Each row of a before or after table is a point. One or more steps were done to the points. Then noise was added and the rows were shuffled. The steps act on columns, c1 being the first. What was done? A step turns or swaps two columns, mirrors them in a line or flattens them onto one, adds a multiple of one to another, or multiplies or shifts one. Angles are multiples of 10 degrees, from the lower column toward the higher: turns from -170 to 170, lines from 10 to 170 but not 90. Use the fewest steps. Two steps may share a column if one is a turn and the other turns, adds or multiplies; they go together, in the order done. Otherwise the lowest column goes first.

Before (8 x 2):
[7 -2]
[48 19]
[34 -19]
[-106 -25]
[58 1]
[-21 -29]
[-48 -43]
[24 25]
After, 8 rows:
[82 -3]
[18 -3]
[52 -4]
[-12 2]
[-70 2]
[63 -1]
[95 -2]
[67 7]
Steps: shift c1 by 40; multiply c2 by 0

Before (9 x 6):
[5 -14 10 71 9 -28]
[17 52 2 -13 43 -4]
[-6 22 10 55 -29 -46]
[-94 7 -6 -93 -5 -27]
[-12 41 58 49 -1 -46]
[7 44 7 67 -15 84]
[10 59 -15 57 1 -45]
[-47 28 0 42 -16 76]
[6 19 -4 -108 -22 -24]
After (9 x 6):
[17 30 -6 -23 -100 -25]
[-1 45 76 1 43 -43]
[22 56 -14 3 62 -53]
[33 30 -8 43 -7 -25]
[8 5 13 7 74 -3]
[-34 -27 2 -19 39 14]
[-4 31 17 -28 53 -30]
[-89 10 -8 -11 -89 -15]
[22 -13 9 -20 71 13]
Steps: shift c1 by 10; flatten c2 and c6 onto the line at 140 degrees; multiply c3 by 1.3; swap c4 and c5

Before (11 x 11):
[-6 34 6 36 10 44 4 -15 47 11 4]
[-28 36 -34 -50 46 -11 -39 -4 -20 14 28]
[37 -3 -82 -27 43 -30 33 -11 -11 44 -32]
[35 37 -82 36 19 23 -48 49 -31 0 41]
[-32 6 -4 -47 12 5 34 0 -2 -48 24]
[0 16 -35 34 24 -21 4 -28 -7 9 18]
[-22 -33 -46 -47 -36 -18 9 48 59 -24 -34]
[25 -19 -4 24 32 11 -18 36 38 -50 15]
[26 23 12 -33 -4 -28 4 -17 23 44 49]
[51 15 5 -40 -50 -36 -6 2 61 -3 -31]
[15 17 6 -27 -12 15 -55 -23 -20 42 34]
After (11 x 11):
[-27 -15 -116 -11 23 -25 7 95 75 -25 -43]
[-5 14 12 52 -50 -17 3 -23 27 14 20]
[-31 10 -92 -55 -25 40 -42 26 12 11 37]
[45 -8 18 -1 77 -15 -11 0 69 -3 -24]
[27 15 31 -14 36 21 2 -29 38 49 57]
[26 4 -4 35 -10 31 -22 42 15 -51 6]
[35 -14 -234 -29 19 66 30 76 5 43 -27]
[-35 5 -10 -43 -22 5 37 -5 23 -44 22]
[9 10 6 -30 -4 -19 -56 -29 -5 44 37]
[33 13 -210 17 -12 20 -51 130 -48 6 42]
[0 7 -105 25 0 31 2 5 -18 9 18]
Steps: add -0.5 times c1 to c6; turn c5 and c6 by 120 degrees; flatten c2 and c11 onto the line at 70 degrees; multiply c3 by 3; turn c3 and c8 by -20 degrees; turn c4 and c9 by -30 degrees

Before:
[-15 -23 -11 -25 28 17 -40 32 -43 -80 53 29 -142 -25 -5 15 36 85]
[-8 -8 13 -27 -9 -75 -33 -8 31 -30 -61 -65 11 -4 7 -34 46 -32]
[-30 -8 82 -24 11 -71 -57 42 -119 -77 64 -38 3 -7 18 -54 -33 -35]
[31 40 10 66 -21 -69 4 63 -58 13 28 35 7 -14 14 28 75 -22]
[38 9 -27 -3 4 -72 -45 51 20 -44 53 2 10 29 9 -24 2 -2]
[50 -39 -32 -6 -22 0 -5 13 25 19 -13 -1 10 -20 15 28 -23 27]
[37 74 -9 10 -30 8 -13 3 18 -36 24 26 -4 -21 23 11 -8 -24]
[46 -25 7 19 182 -39 -16 44 13 9 33 -4 -45 -27 22 22 -6 -31]
[-35 -2 40 -27 -28 12 -26 54 -31 13 25 27 6 17 -3 -35 3 -29]
[47 53 0 -30 -4 -53 -28 43 32 22 68 24 -21 -17 9 41 30 -6]
[53 -2 26 -24 -17 -35 9 41 -49 -25 -3 -20 -34 31 0 19 -7 18]
[48 -31 -22 98 17 -15 -18 15 -50 23 68 22 0 40 27 68 17 -39]
After:
[-48 10 -23 -51 -27 14 -28 -44 -34 11 23 -82 4 17 -3 -33 -1 10]
[-10 -62 2 4 -29 8 -12 33 21 -39 47 15 -5 33 22 9 -7 24]
[-50 -1 -9 -25 -18 -33 10 45 -46 -26 -6 -51 -35 -31 -2 20 -8 -32]
[-56 11 24 13 4 -71 -45 29 22 -45 56 -78 10 -14 8 -22 1 6]
[10 -14 2 -39 -9 -73 -31 -8 30 -30 -62 107 10 -53 7 -33 47 18]
[-36 26 -58 -69 11 -71 -56 -34 -116 -80 57 76 4 -29 18 -55 -32 12]
[-70 -26 -43 43 -23 -71 4 21 -61 10 36 -14 6 36 14 28 71 39]
[-53 33 -16 0 184 -39 -16 38 13 9 23 78 -46 9 20 20 -8 33]
[-28 38 24 14 27 16 -37 -21 -43 -82 42 20 -140 37 -1 14 34 -86]
[-22 53 -31 76 17 -16 -19 45 -49 20 53 -137 -2 2 26 70 17 70]
[-49 -29 13 -25 -4 -53 -26 38 29 23 84 7 -20 28 8 39 31 -4]
[-22 34 29 20 -22 -2 -6 46 27 18 -24 51 10 9 13 27 -22 -20]
Steps: turn c1 and c8 by 100 degrees; mirror c2 and c11 in the line at 80 degrees; turn c3 and c4 by 150 degrees; turn c4 and c18 by -160 degrees; turn c12 and c14 by 120 degrees; multiply c12 by 3

Before, 11 rows:
[23 1 26 -4 -12 -4 30 12 17 31 34 22 34 -1 7 42 -43 -49 -19 -11 -11 37 14 -33 82 38 -18 20 -17 53 56 -45]
[26 14 39 17 -7 10 48 36 17 33 31 7 35 -22 23 -31 57 -32 1 2 -14 -78 11 -8 -11 -20 -33 -11 -21 0 -57 38]
[26 -11 4 -2 33 114 15 -29 -11 17 -8 -13 46 -12 57 -32 -42 7 13 -19 -101 37 12 3 13 -36 -42 -14 -12 36 18 -16]
[28 11 28 -9 30 -6 33 27 -68 29 -16 -6 26 -12 -13 32 -60 -108 -41 32 5 42 -56 -30 16 28 -38 -32 -62 17 21 -5]
[-6 17 -2 0 15 -12 15 29 19 -38 -22 75 46 58 -14 97 -19 -18 0 -8 10 -43 -37 -65 -6 -31 64 -85 -63 52 -25 -52]
[29 1 64 -3 38 -6 -15 17 -10 16 18 -27 33 3 -10 36 -11 11 12 15 -5 -77 0 -28 32 -36 -25 0 -57 -18 -86 11]
[37 -34 55 -41 -4 14 -2 22 12 18 -10 1 41 -26 42 -25 -50 4 -9 -26 11 28 -8 -23 106 -29 130 -10 52 12 13 -42]
[24 10 15 -24 6 -16 38 26 2 -201 5 -10 -4 -1 102 68 -64 1 -20 -20 13 -2 -19 10 43 -7 1 -6 34 35 53 206]
[32 7 47 -22 43 -11 -65 -49 -24 -25 -18 6 -46 38 9 9 -21 -46 4 -10 -19 35 -6 -33 14 56 -31 -18 -3 -22 -50 -25]
[-69 18 43 -16 9 12 47 -42 -3 7 7 -16 34 22 5 67 -35 6 2 -28 -26 -20 -34 2 15 -17 -9 26 11 -17 3 -56]
[-59 -112 17 29 110 7 57 -50 8 23 -17 -11 -51 26 31 -29 -50 -10 -1 2 4 -14 -8 8 86 -14 -36 2 -5 -21 3 5]
After:
[27 110 -4 25 33 -3 33 25 7 27 9 -8 26 -11 8 32 -61 -15 -39 32 5 24 -55 -29 -24 -21 16 -36 66 34 13 -8]
[30 -13 43 -32 38 -7 -10 15 -15 12 34 -23 29 4 36 42 -14 7 9 17 -5 -78 -7 -32 4 16 9 -2 58 59 -84 12]
[18 8 -23 -15 5 -18 46 34 5 -198 40 -5 -2 1 114 69 -62 25 -27 -21 18 -4 -21 9 -20 -12 11 -13 -37 28 52 205]
[40 -30 7 -43 -4 16 -8 26 9 20 88 -1 43 -19 78 -26 -51 -79 -14 -21 3 28 -6 -18 -60 -14 -100 -15 -87 54 13 -47]
[21 45 -41 33 -11 -5 31 14 2 31 89 19 35 5 27 42 -43 -18 -22 -14 -8 43 12 -35 -13 -24 13 26 19 43 56 -45]
[-8 30 -47 -29 18 -9 16 31 -3 -31 -20 78 40 57 -21 89 -18 33 1 -10 13 -41 -38 -66 -20 18 -81 -83 35 16 -18 -47]
[25 -21 -36 -32 32 122 21 -28 6 18 11 -13 50 -10 56 -31 -42 -25 18 -22 -110 34 7 3 -16 20 32 -17 28 14 15 -18]
[23 41 14 -10 -10 9 47 33 -15 31 7 7 38 -21 46 -37 52 25 -5 1 -11 -71 3 -5 29 22 20 -8 38 37 -54 40]
[-72 12 32 -28 13 14 44 -40 5 6 15 -15 35 23 33 65 -36 50 3 -26 -29 -20 -42 5 1 0 16 26 -5 37 8 -56]
[-59 -90 26 2 108 6 49 -52 -3 21 65 -14 -52 24 38 -29 -52 -271 4 -1 5 -13 -10 11 -55 33 28 6 19 11 6 11]
[26 47 36 39 46 -9 -61 -51 13 -23 10 7 -45 36 44 10 -19 5 7 -14 -16 32 -14 -40 -20 -50 28 -17 17 42 -51 -28]
Steps: multiply c2 by 2.5; turn c2 and c18 by 70 degrees; add 0.7 times c3 to c15; turn c3 and c30 by 70 degrees; mirror c4 and c26 in the line at 30 degrees; flatten c9 and c22 onto the line at 80 degrees; mirror c11 and c25 in the line at 30 degrees; turn c27 and c29 by -160 degrees

Before (9 x 64):
[-38 4 -11 -87 38 47 -8 -16 50 8 12 -19 6 -34 20 30 -12 5 3 62 -18 -91 26 6 34 -7 -14 -4 -17 61 -41 -15 -9 -12 -14 -25 -24 -6 -35 13 -8 -22 -17 -21 58 -30 54 24 64 7 39 -19 -29 -160 -2 22 -1 -50 4 13 -16 -24 -4 21]
[54 -32 -32 41 5 49 9 58 -43 -22 -29 4 -34 -9 15 11 4 8 10 -6 -57 14 -86 -5 39 38 -30 22 0 -28 -7 -10 -6 -1 92 7 -34 41 46 6 40 -9 39 -22 -25 40 -6 9 -38 24 25 69 -61 83 -3 17 30 -31 -16 29 -44 27 -26 44]
[20 17 39 34 22 -9 -8 31 12 -33 -55 -25 -18 25 11 15 13 28 30 10 -43 -76 17 32 40 1 -5 11 -40 21 -54 -20 -21 6 36 -12 -17 47 52 36 27 10 -22 10 19 -44 7 -21 -150 54 -32 16 -11 54 -5 -10 55 -11 34 10 -10 -5 22 -73]
[10 40 13 -20 9 7 4 5 29 -1 -54 80 18 -1 8 35 -8 -25 93 -25 6 1 20 24 -43 46 22 -21 -14 49 9 -22 0 -49 28 46 65 43 13 22 -5 4 15 9 27 7 -13 -115 67 36 -37 -57 -20 60 20 7 -19 -30 32 21 1 0 -45 40]
[34 37 58 34 -19 46 10 27 20 21 -45 9 30 -27 2 23 19 -29 17 -25 -42 -45 -15 2 -36 -13 70 -24 2 46 -51 -41 -14 -18 -10 -25 -52 39 18 -67 5 -17 1 -10 45 34 7 39 36 41 -53 -3 34 75 -3 11 29 -13 36 -59 -11 11 -1 -49]
[11 37 -47 11 36 -59 -64 59 -4 -6 -54 -30 33 25 18 -14 0 18 -2 -32 -37 -24 15 15 0 96 17 12 5 75 -67 46 29 -68 16 -20 -49 9 25 29 62 13 -8 31 -18 14 -21 -33 50 42 -21 6 -39 8 31 14 -66 -17 24 -19 -1 13 -23 -20]
[-20 26 -7 -56 7 34 9 -16 -37 -41 -43 -11 10 44 -20 -42 -168 43 30 -23 0 -11 -14 108 -47 -13 -26 -20 -14 -219 -69 -27 -13 -45 -8 66 -48 44 35 36 -8 1 -20 0 -37 37 14 40 42 30 -19 -19 -46 17 68 -18 43 -55 20 -39 -17 -93 108 16]
[-29 -38 -34 16 -27 31 -16 -15 -11 1 -32 5 -15 -5 11 -4 4 26 -5 -35 -4 -81 -8 3 42 -9 -37 6 -26 48 163 -34 12 -6 -6 6 -28 -70 -28 6 -14 17 -18 -22 -23 38 -12 13 -58 40 -31 -43 28 -122 41 -12 -7 -21 30 1 -1 -4 -50 -69]
[3 -19 -2 40 4 40 -18 4 -38 -33 11 -26 -1 -9 -82 -44 20 -31 -6 49 4 9 5 11 -16 45 -39 -45 -95 -1 -59 -1 61 -3 5 -27 -26 23 -22 22 49 -17 20 -20 -7 24 -16 -29 51 -45 -34 -27 -60 48 -3 68 44 -11 -44 15 -7 5 -54 38]
After:
[-39 2 -15 -88 -40 45 -7 -19 50 6 29 -15 6 -102 20 29 -14 3 3 62 -18 -93 29 28 33 -6 -13 -5 -17 63 -39 -14 -7 28 -10 -28 -24 -5 -36 14 -9 -19 -16 -23 58 -16 56 22 64 6 39 -20 -30 -159 -4 22 -2 -1 5 12 -16 -20 -3 19]
[35 38 60 33 6 46 8 28 22 22 -19 7 33 -80 2 23 20 -28 15 -25 -40 -48 -16 -31 -37 -14 69 -26 2 46 -50 -39 -15 15 -12 -26 -49 39 17 -66 4 -16 1 -9 46 42 7 38 38 42 -54 -5 34 74 -5 9 30 -1 37 -61 -13 10 -2 -47]
[54 -32 -31 40 -35 51 12 56 -44 -21 -20 7 -35 -28 17 13 4 7 9 -6 -56 16 -85 -39 40 40 -29 20 2 -28 -8 -10 -5 13 91 8 -34 42 46 4 42 -8 39 -22 -23 27 -8 8 -40 23 25 70 -62 83 -4 19 31 1 -15 31 -46 28 -26 45]
[12 40 -48 10 -29 -60 -61 58 -1 -3 -76 -30 31 77 19 -14 3 17 -4 -30 -38 -24 12 -8 -1 98 17 10 4 72 -70 46 31 80 12 -22 -47 6 26 28 63 13 -10 31 -17 56 -21 -33 50 42 -22 8 -38 8 30 14 -68 0 23 -20 0 11 -23 -23]
[8 40 12 -17 11 9 4 8 27 1 -135 80 17 -3 7 35 -9 -26 96 -28 4 1 22 2 -42 45 25 -19 -13 50 9 -23 1 48 27 44 65 41 12 20 -5 6 13 8 25 75 -13 -115 68 37 -39 -57 -21 62 22 7 -16 2 33 21 0 1 -45 41]
[-21 24 -6 -54 8 34 8 -17 -37 -41 -18 -12 11 134 -20 -43 -166 40 31 -23 2 -11 -14 2 -48 -14 -27 -20 -16 -219 -66 -28 -13 45 -7 68 -51 44 34 34 -4 -1 -19 3 -37 342 16 41 43 28 -20 -18 -45 19 69 -17 41 1 21 -41 -17 -93 108 15]
[-28 -35 -35 16 27 32 -17 -17 -8 2 -21 7 -17 -16 13 -2 4 26 -5 -36 -5 -81 -7 -35 43 -8 -37 6 -24 49 165 -32 12 -4 -3 7 -29 -71 -28 7 -14 16 -17 -22 -20 50 -11 13 -55 42 -32 -41 29 -120 41 -11 -5 1 29 2 -2 -2 -49 -71]
[2 -19 -1 41 -2 39 -19 7 -38 -33 -9 -24 1 -29 -84 -43 21 -32 -4 48 5 8 7 -18 -14 48 -40 -46 -97 -2 -59 -1 59 4 3 -28 -24 27 -22 24 48 -17 19 -22 -6 55 -19 -29 51 -46 -34 -30 -62 47 -1 66 44 0 -43 16 -5 6 -55 39]
[18 16 41 34 -42 -9 -8 29 12 -32 -72 -26 -21 76 10 14 13 26 31 10 -43 -77 17 52 39 -1 -8 13 -40 22 -53 -20 -20 11 36 -10 -19 47 50 36 30 9 -21 10 20 49 6 -21 -152 55 -30 19 -10 54 -4 -9 57 -2 35 9 -11 -4 23 -71]
Steps: add -0.5 times c21 to c5; turn c5 and c34 by 160 degrees; add 0.7 times c48 to c11; multiply c14 by 3; turn c24 and c46 by 70 degrees; multiply c46 by 3; multiply c58 by 0

Before:
[-1 -48 70 -34 -9 -89 -50 27 53 -15 -67 34 5 58 -3 -86 -15 -31 27 38 -31 -36 12 -26 63 -44 20 34 -14 -45 -25 -39 13 -46 -2 -4 -35 -22 -18 11 21 -8 18 -45 55 21 -18 25 -96 -23 -40 55 -4 -26 42 -31 -44 51 -25 37 -98 14 -36 68]
[-12 22 -24 72 -29 26 -16 20 8 -75 7 11 -83 -20 -44 -32 5 -73 -13 -33 -12 -59 42 -39 5 -3 -14 -33 -75 23 47 3 -48 46 7 89 -41 36 1 -3 -35 -51 -110 50 -53 6 7 -6 39 -9 45 -19 6 47 26 37 -49 -48 -14 -9 17 56 28 -1]
[-20 -54 61 -58 -71 -13 25 -22 -8 12 -46 93 -126 45 -26 -45 -42 13 55 4 12 -47 20 31 8 2 -49 -79 38 72 -65 -63 -59 -59 40 -50 29 -42 -42 20 16 24 -9 -40 -71 35 46 -87 38 51 -86 51 63 -74 -5 47 27 73 81 68 13 -82 10 58]
[-22 -46 -17 16 2 -19 -59 60 -27 -86 3 28 -57 14 -66 -59 11 -9 -23 -54 32 -92 41 -41 -31 -43 0 -40 -32 42 59 -21 -59 31 32 37 -81 -7 -1 37 -39 16 -61 46 -31 -8 6 -21 47 64 34 7 35 27 32 -10 -3 -23 -33 36 3 2 39 -50]
[73 28 -21 46 7 20 4 -40 -17 -28 25 -21 -55 -2 -30 42 45 -84 -44 10 10 -1 -14 -5 2 -49 16 -30 7 59 19 14 3 19 4 -10 26 23 18 -44 -33 -51 -41 94 -14 -34 0 -35 5 -25 35 -47 -7 34 -102 -35 -46 -83 35 -10 21 11 42 -25]
[18 17 37 33 -2 26 53 -11 26 -5 40 11 -6 -10 -25 19 19 -22 -48 -14 -11 14 -31 1 12 -18 14 15 32 -2 -46 -8 10 -63 4 -43 81 -3 0 -18 -32 -48 7 19 5 -9 -3 -34 49 -57 -5 -13 -38 -9 -55 -26 -110 17 73 -7 -50 -67 26 25]
[51 70 -36 62 16 44 -7 13 -37 -64 43 -43 -51 -30 -30 -4 58 -69 -43 -42 35 -6 37 -23 4 -40 -33 -4 39 8 44 -7 -17 -18 -5 64 20 30 12 -14 -62 -55 -20 75 -19 -13 -6 -10 17 16 16 -65 -53 26 -63 13 -16 -52 -38 -6 -3 7 39 12]
[81 7 -15 78 13 33 31 8 -46 -26 -23 3 -66 -13 -14 24 23 -45 -21 -88 -23 -16 -16 -5 9 -34 29 1 13 16 46 -23 26 11 0 10 17 8 16 0 -14 -7 -18 42 -30 -33 -2 0 9 -1 79 -79 -36 48 -73 -4 -33 -35 30 -31 -18 -29 11 2]
[0 -53 51 -43 -29 -32 36 24 -73 0 -42 46 -59 76 -22 -108 -44 22 47 -20 -15 -16 -8 -26 2 18 -23 -106 2 54 -32 -61 -33 -58 82 -47 -6 -20 -82 73 -4 -7 1 -5 -73 -29 46 -64 15 57 -44 72 72 -28 39 85 50 -16 31 27 25 -52 85 24]
[39 37 29 37 21 45 53 -3 4 -8 38 -6 -32 11 10 63 11 -24 -47 12 -35 39 -50 29 36 -29 47 13 28 -20 21 19 23 -17 -51 -79 52 6 -83 -37 4 5 17 9 37 27 27 29 17 -49 -28 -53 -79 -24 -38 -45 -52 5 18 29 -37 -21 -6 3]
[-25 -22 82 -19 35 -42 10 9 81 -7 -18 -34 32 71 18 -17 7 -29 49 10 -27 -15 -6 -37 81 4 24 16 -7 -49 -43 -35 50 -48 -29 -3 -55 -57 -23 23 15 -28 -29 -22 16 34 -6 14 -59 -47 -25 -21 19 -54 -4 -58 -44 77 6 55 -38 -35 -22 42]
[46 43 12 40 3 38 37 8 -10 -8 8 -5 -1 9 0 8 17 -62 -40 3 26 -22 -43 18 31 -11 72 -14 56 15 31 29 27 -10 -32 43 50 0 -11 25 -43 5 -13 57 -3 -28 -19 -23 -11 -41 -1 -9 -36 14 -61 -8 -38 8 75 10 -11 -11 16 29]
[35 16 30 -36 -18 32 74 -31 8 30 -11 19 -29 10 -27 26 29 34 -21 33 -2 9 -67 9 37 -44 86 10 23 7 -11 14 7 -91 -9 -46 23 -15 -22 11 -14 -15 5 -51 30 6 12 15 -56 -13 -17 -65 -31 -23 -16 -33 -37 8 30 15 -24 -79 26 56]
After:
[30 24 32 -39 -24 -19 76 -32 12 36 -37 11 -27 -37 -23 -38 30 36 -13 29 -1 12 -70 15 93 -48 95 55 27 6 -24 15 3 -91 -16 -42 23 -14 -32 16 -15 -10 5 -52 37 7 6 13 -51 -10 -14 -62 -40 -24 -21 -31 15 -1 27 13 -22 45 -69 53]
[-5 -51 70 -39 -15 36 -50 22 59 -11 -79 43 22 -51 -10 116 -23 -32 32 40 -32 -40 10 -28 161 -32 21 101 -14 -48 -22 -42 10 -52 -7 -9 -44 -17 -19 8 17 -5 16 -45 55 12 -17 29 -95 -21 -47 56 -4 -26 37 -33 62 50 -28 36 -102 17 35 67]
[-10 -51 48 -40 -21 -22 32 27 -70 -1 -74 43 -58 55 -25 111 -38 16 50 -18 -19 -18 -8 -18 6 17 -21 -75 -2 58 -29 -64 -27 -61 74 -52 -13 -29 -81 64 -2 -3 -1 3 -66 -33 50 -68 10 56 -50 68 66 -25 38 89 74 -19 31 23 26 4 -89 28]
[-19 -23 79 -21 36 30 10 3 80 -7 -9 -32 24 -36 19 30 5 -21 47 20 -29 -17 4 -43 194 6 24 38 -11 -42 -37 -40 45 -46 -33 -6 -52 -52 -34 15 14 -17 -39 -19 15 35 2 19 -57 -50 -23 -22 17 -50 -7 -48 71 77 12 50 -36 46 4 46]
[73 10 -23 75 16 -14 37 12 -52 -40 88 5 -67 -32 -10 -39 28 -43 -24 -94 -24 -22 -17 -11 13 -42 38 -75 10 23 35 -20 20 11 10 22 17 0 18 2 -13 -3 -25 37 -25 -30 -13 -4 1 -9 68 -85 -31 41 -75 -1 -19 -40 24 -39 -24 14 -29 8]
[-17 -55 70 -53 -66 -15 25 -32 -7 11 -92 88 -132 23 -20 47 -54 14 54 9 9 -49 32 30 21 -3 -44 -25 39 69 -66 -55 -52 -54 45 -51 18 -38 -39 9 21 26 -5 -33 -64 32 41 -93 27 53 -93 50 69 -71 -4 42 38 71 75 73 7 59 -62 51]
[11 19 39 24 -5 -21 52 -17 34 8 51 11 -7 -110 -30 -26 19 -25 -53 -26 -22 20 -31 -5 40 -24 9 -34 29 -6 -52 -6 8 -68 5 -46 85 -3 -4 -18 -35 -46 9 27 -2 -14 -6 -23 57 -51 -3 -11 -45 -13 -56 -21 -11 18 74 -2 -62 38 -62 26]
[-17 -55 -21 23 4 -13 -55 53 -18 -87 36 27 -69 1 -76 72 4 -11 -21 -59 44 -95 37 -41 -73 -47 -3 -85 -28 46 64 -22 -56 27 34 36 -75 -12 3 34 -44 15 -61 40 -40 -5 7 -22 53 59 42 1 30 19 26 -19 14 -31 -34 33 1 -27 -28 -42]
[57 72 -38 63 15 -46 -8 17 -36 -62 76 -40 -44 -23 -41 -25 55 -62 -36 -46 31 -9 39 -21 7 -27 -34 -72 35 0 49 -9 -24 -20 -7 67 24 37 10 -22 -60 -51 -17 79 -16 -10 -10 -1 22 18 21 -66 -51 27 -60 7 -33 -50 -37 -7 -7 -25 -24 15]
[42 44 11 40 -1 -27 46 11 -13 0 -13 2 -5 -40 0 -22 22 -61 -36 5 25 -22 -45 15 76 -10 73 -7 50 16 39 30 22 -17 -29 51 52 2 -16 25 -50 -4 -12 53 -4 -34 -23 -20 -11 -52 -3 -6 -32 16 -68 -9 -3 0 85 19 -13 3 -26 30]
[38 32 35 40 29 -12 54 6 2 -4 22 1 -33 -43 17 -82 10 -18 -51 16 -39 41 -47 35 90 -27 52 8 27 -14 17 24 27 -13 -41 -81 61 4 -87 -38 1 12 10 6 37 25 29 38 13 -39 -25 -56 -75 -25 -40 -49 16 10 11 38 -38 15 -5 -1]
[66 25 -16 41 8 1 15 -46 -17 -24 -14 -19 -53 -44 -26 -43 50 -84 -51 7 14 -3 -15 -9 15 -46 17 -28 7 62 23 3 6 20 3 -18 25 24 13 -53 -26 -47 -39 98 -17 -41 1 -38 9 -34 34 -40 -11 36 -107 -37 -8 -77 41 3 18 -26 -17 -23]
[-18 19 -32 74 -33 -38 -15 15 5 -82 28 8 -70 -49 -33 12 8 -67 -14 -31 -16 -56 50 -32 14 -1 -16 -63 -75 13 57 -1 -53 54 12 81 -48 33 2 -6 -36 -52 -104 48 -60 5 15 -5 23 -3 42 -22 9 48 26 39 -20 -45 -12 -11 16 -59 25 -2]
Steps: turn c6 and c16 by -150 degrees; add -1.5 times c20 to c11; turn c11 and c28 by -40 degrees; swap c14 and c57; multiply c25 by 2.5; turn c62 and c63 by 140 degrees
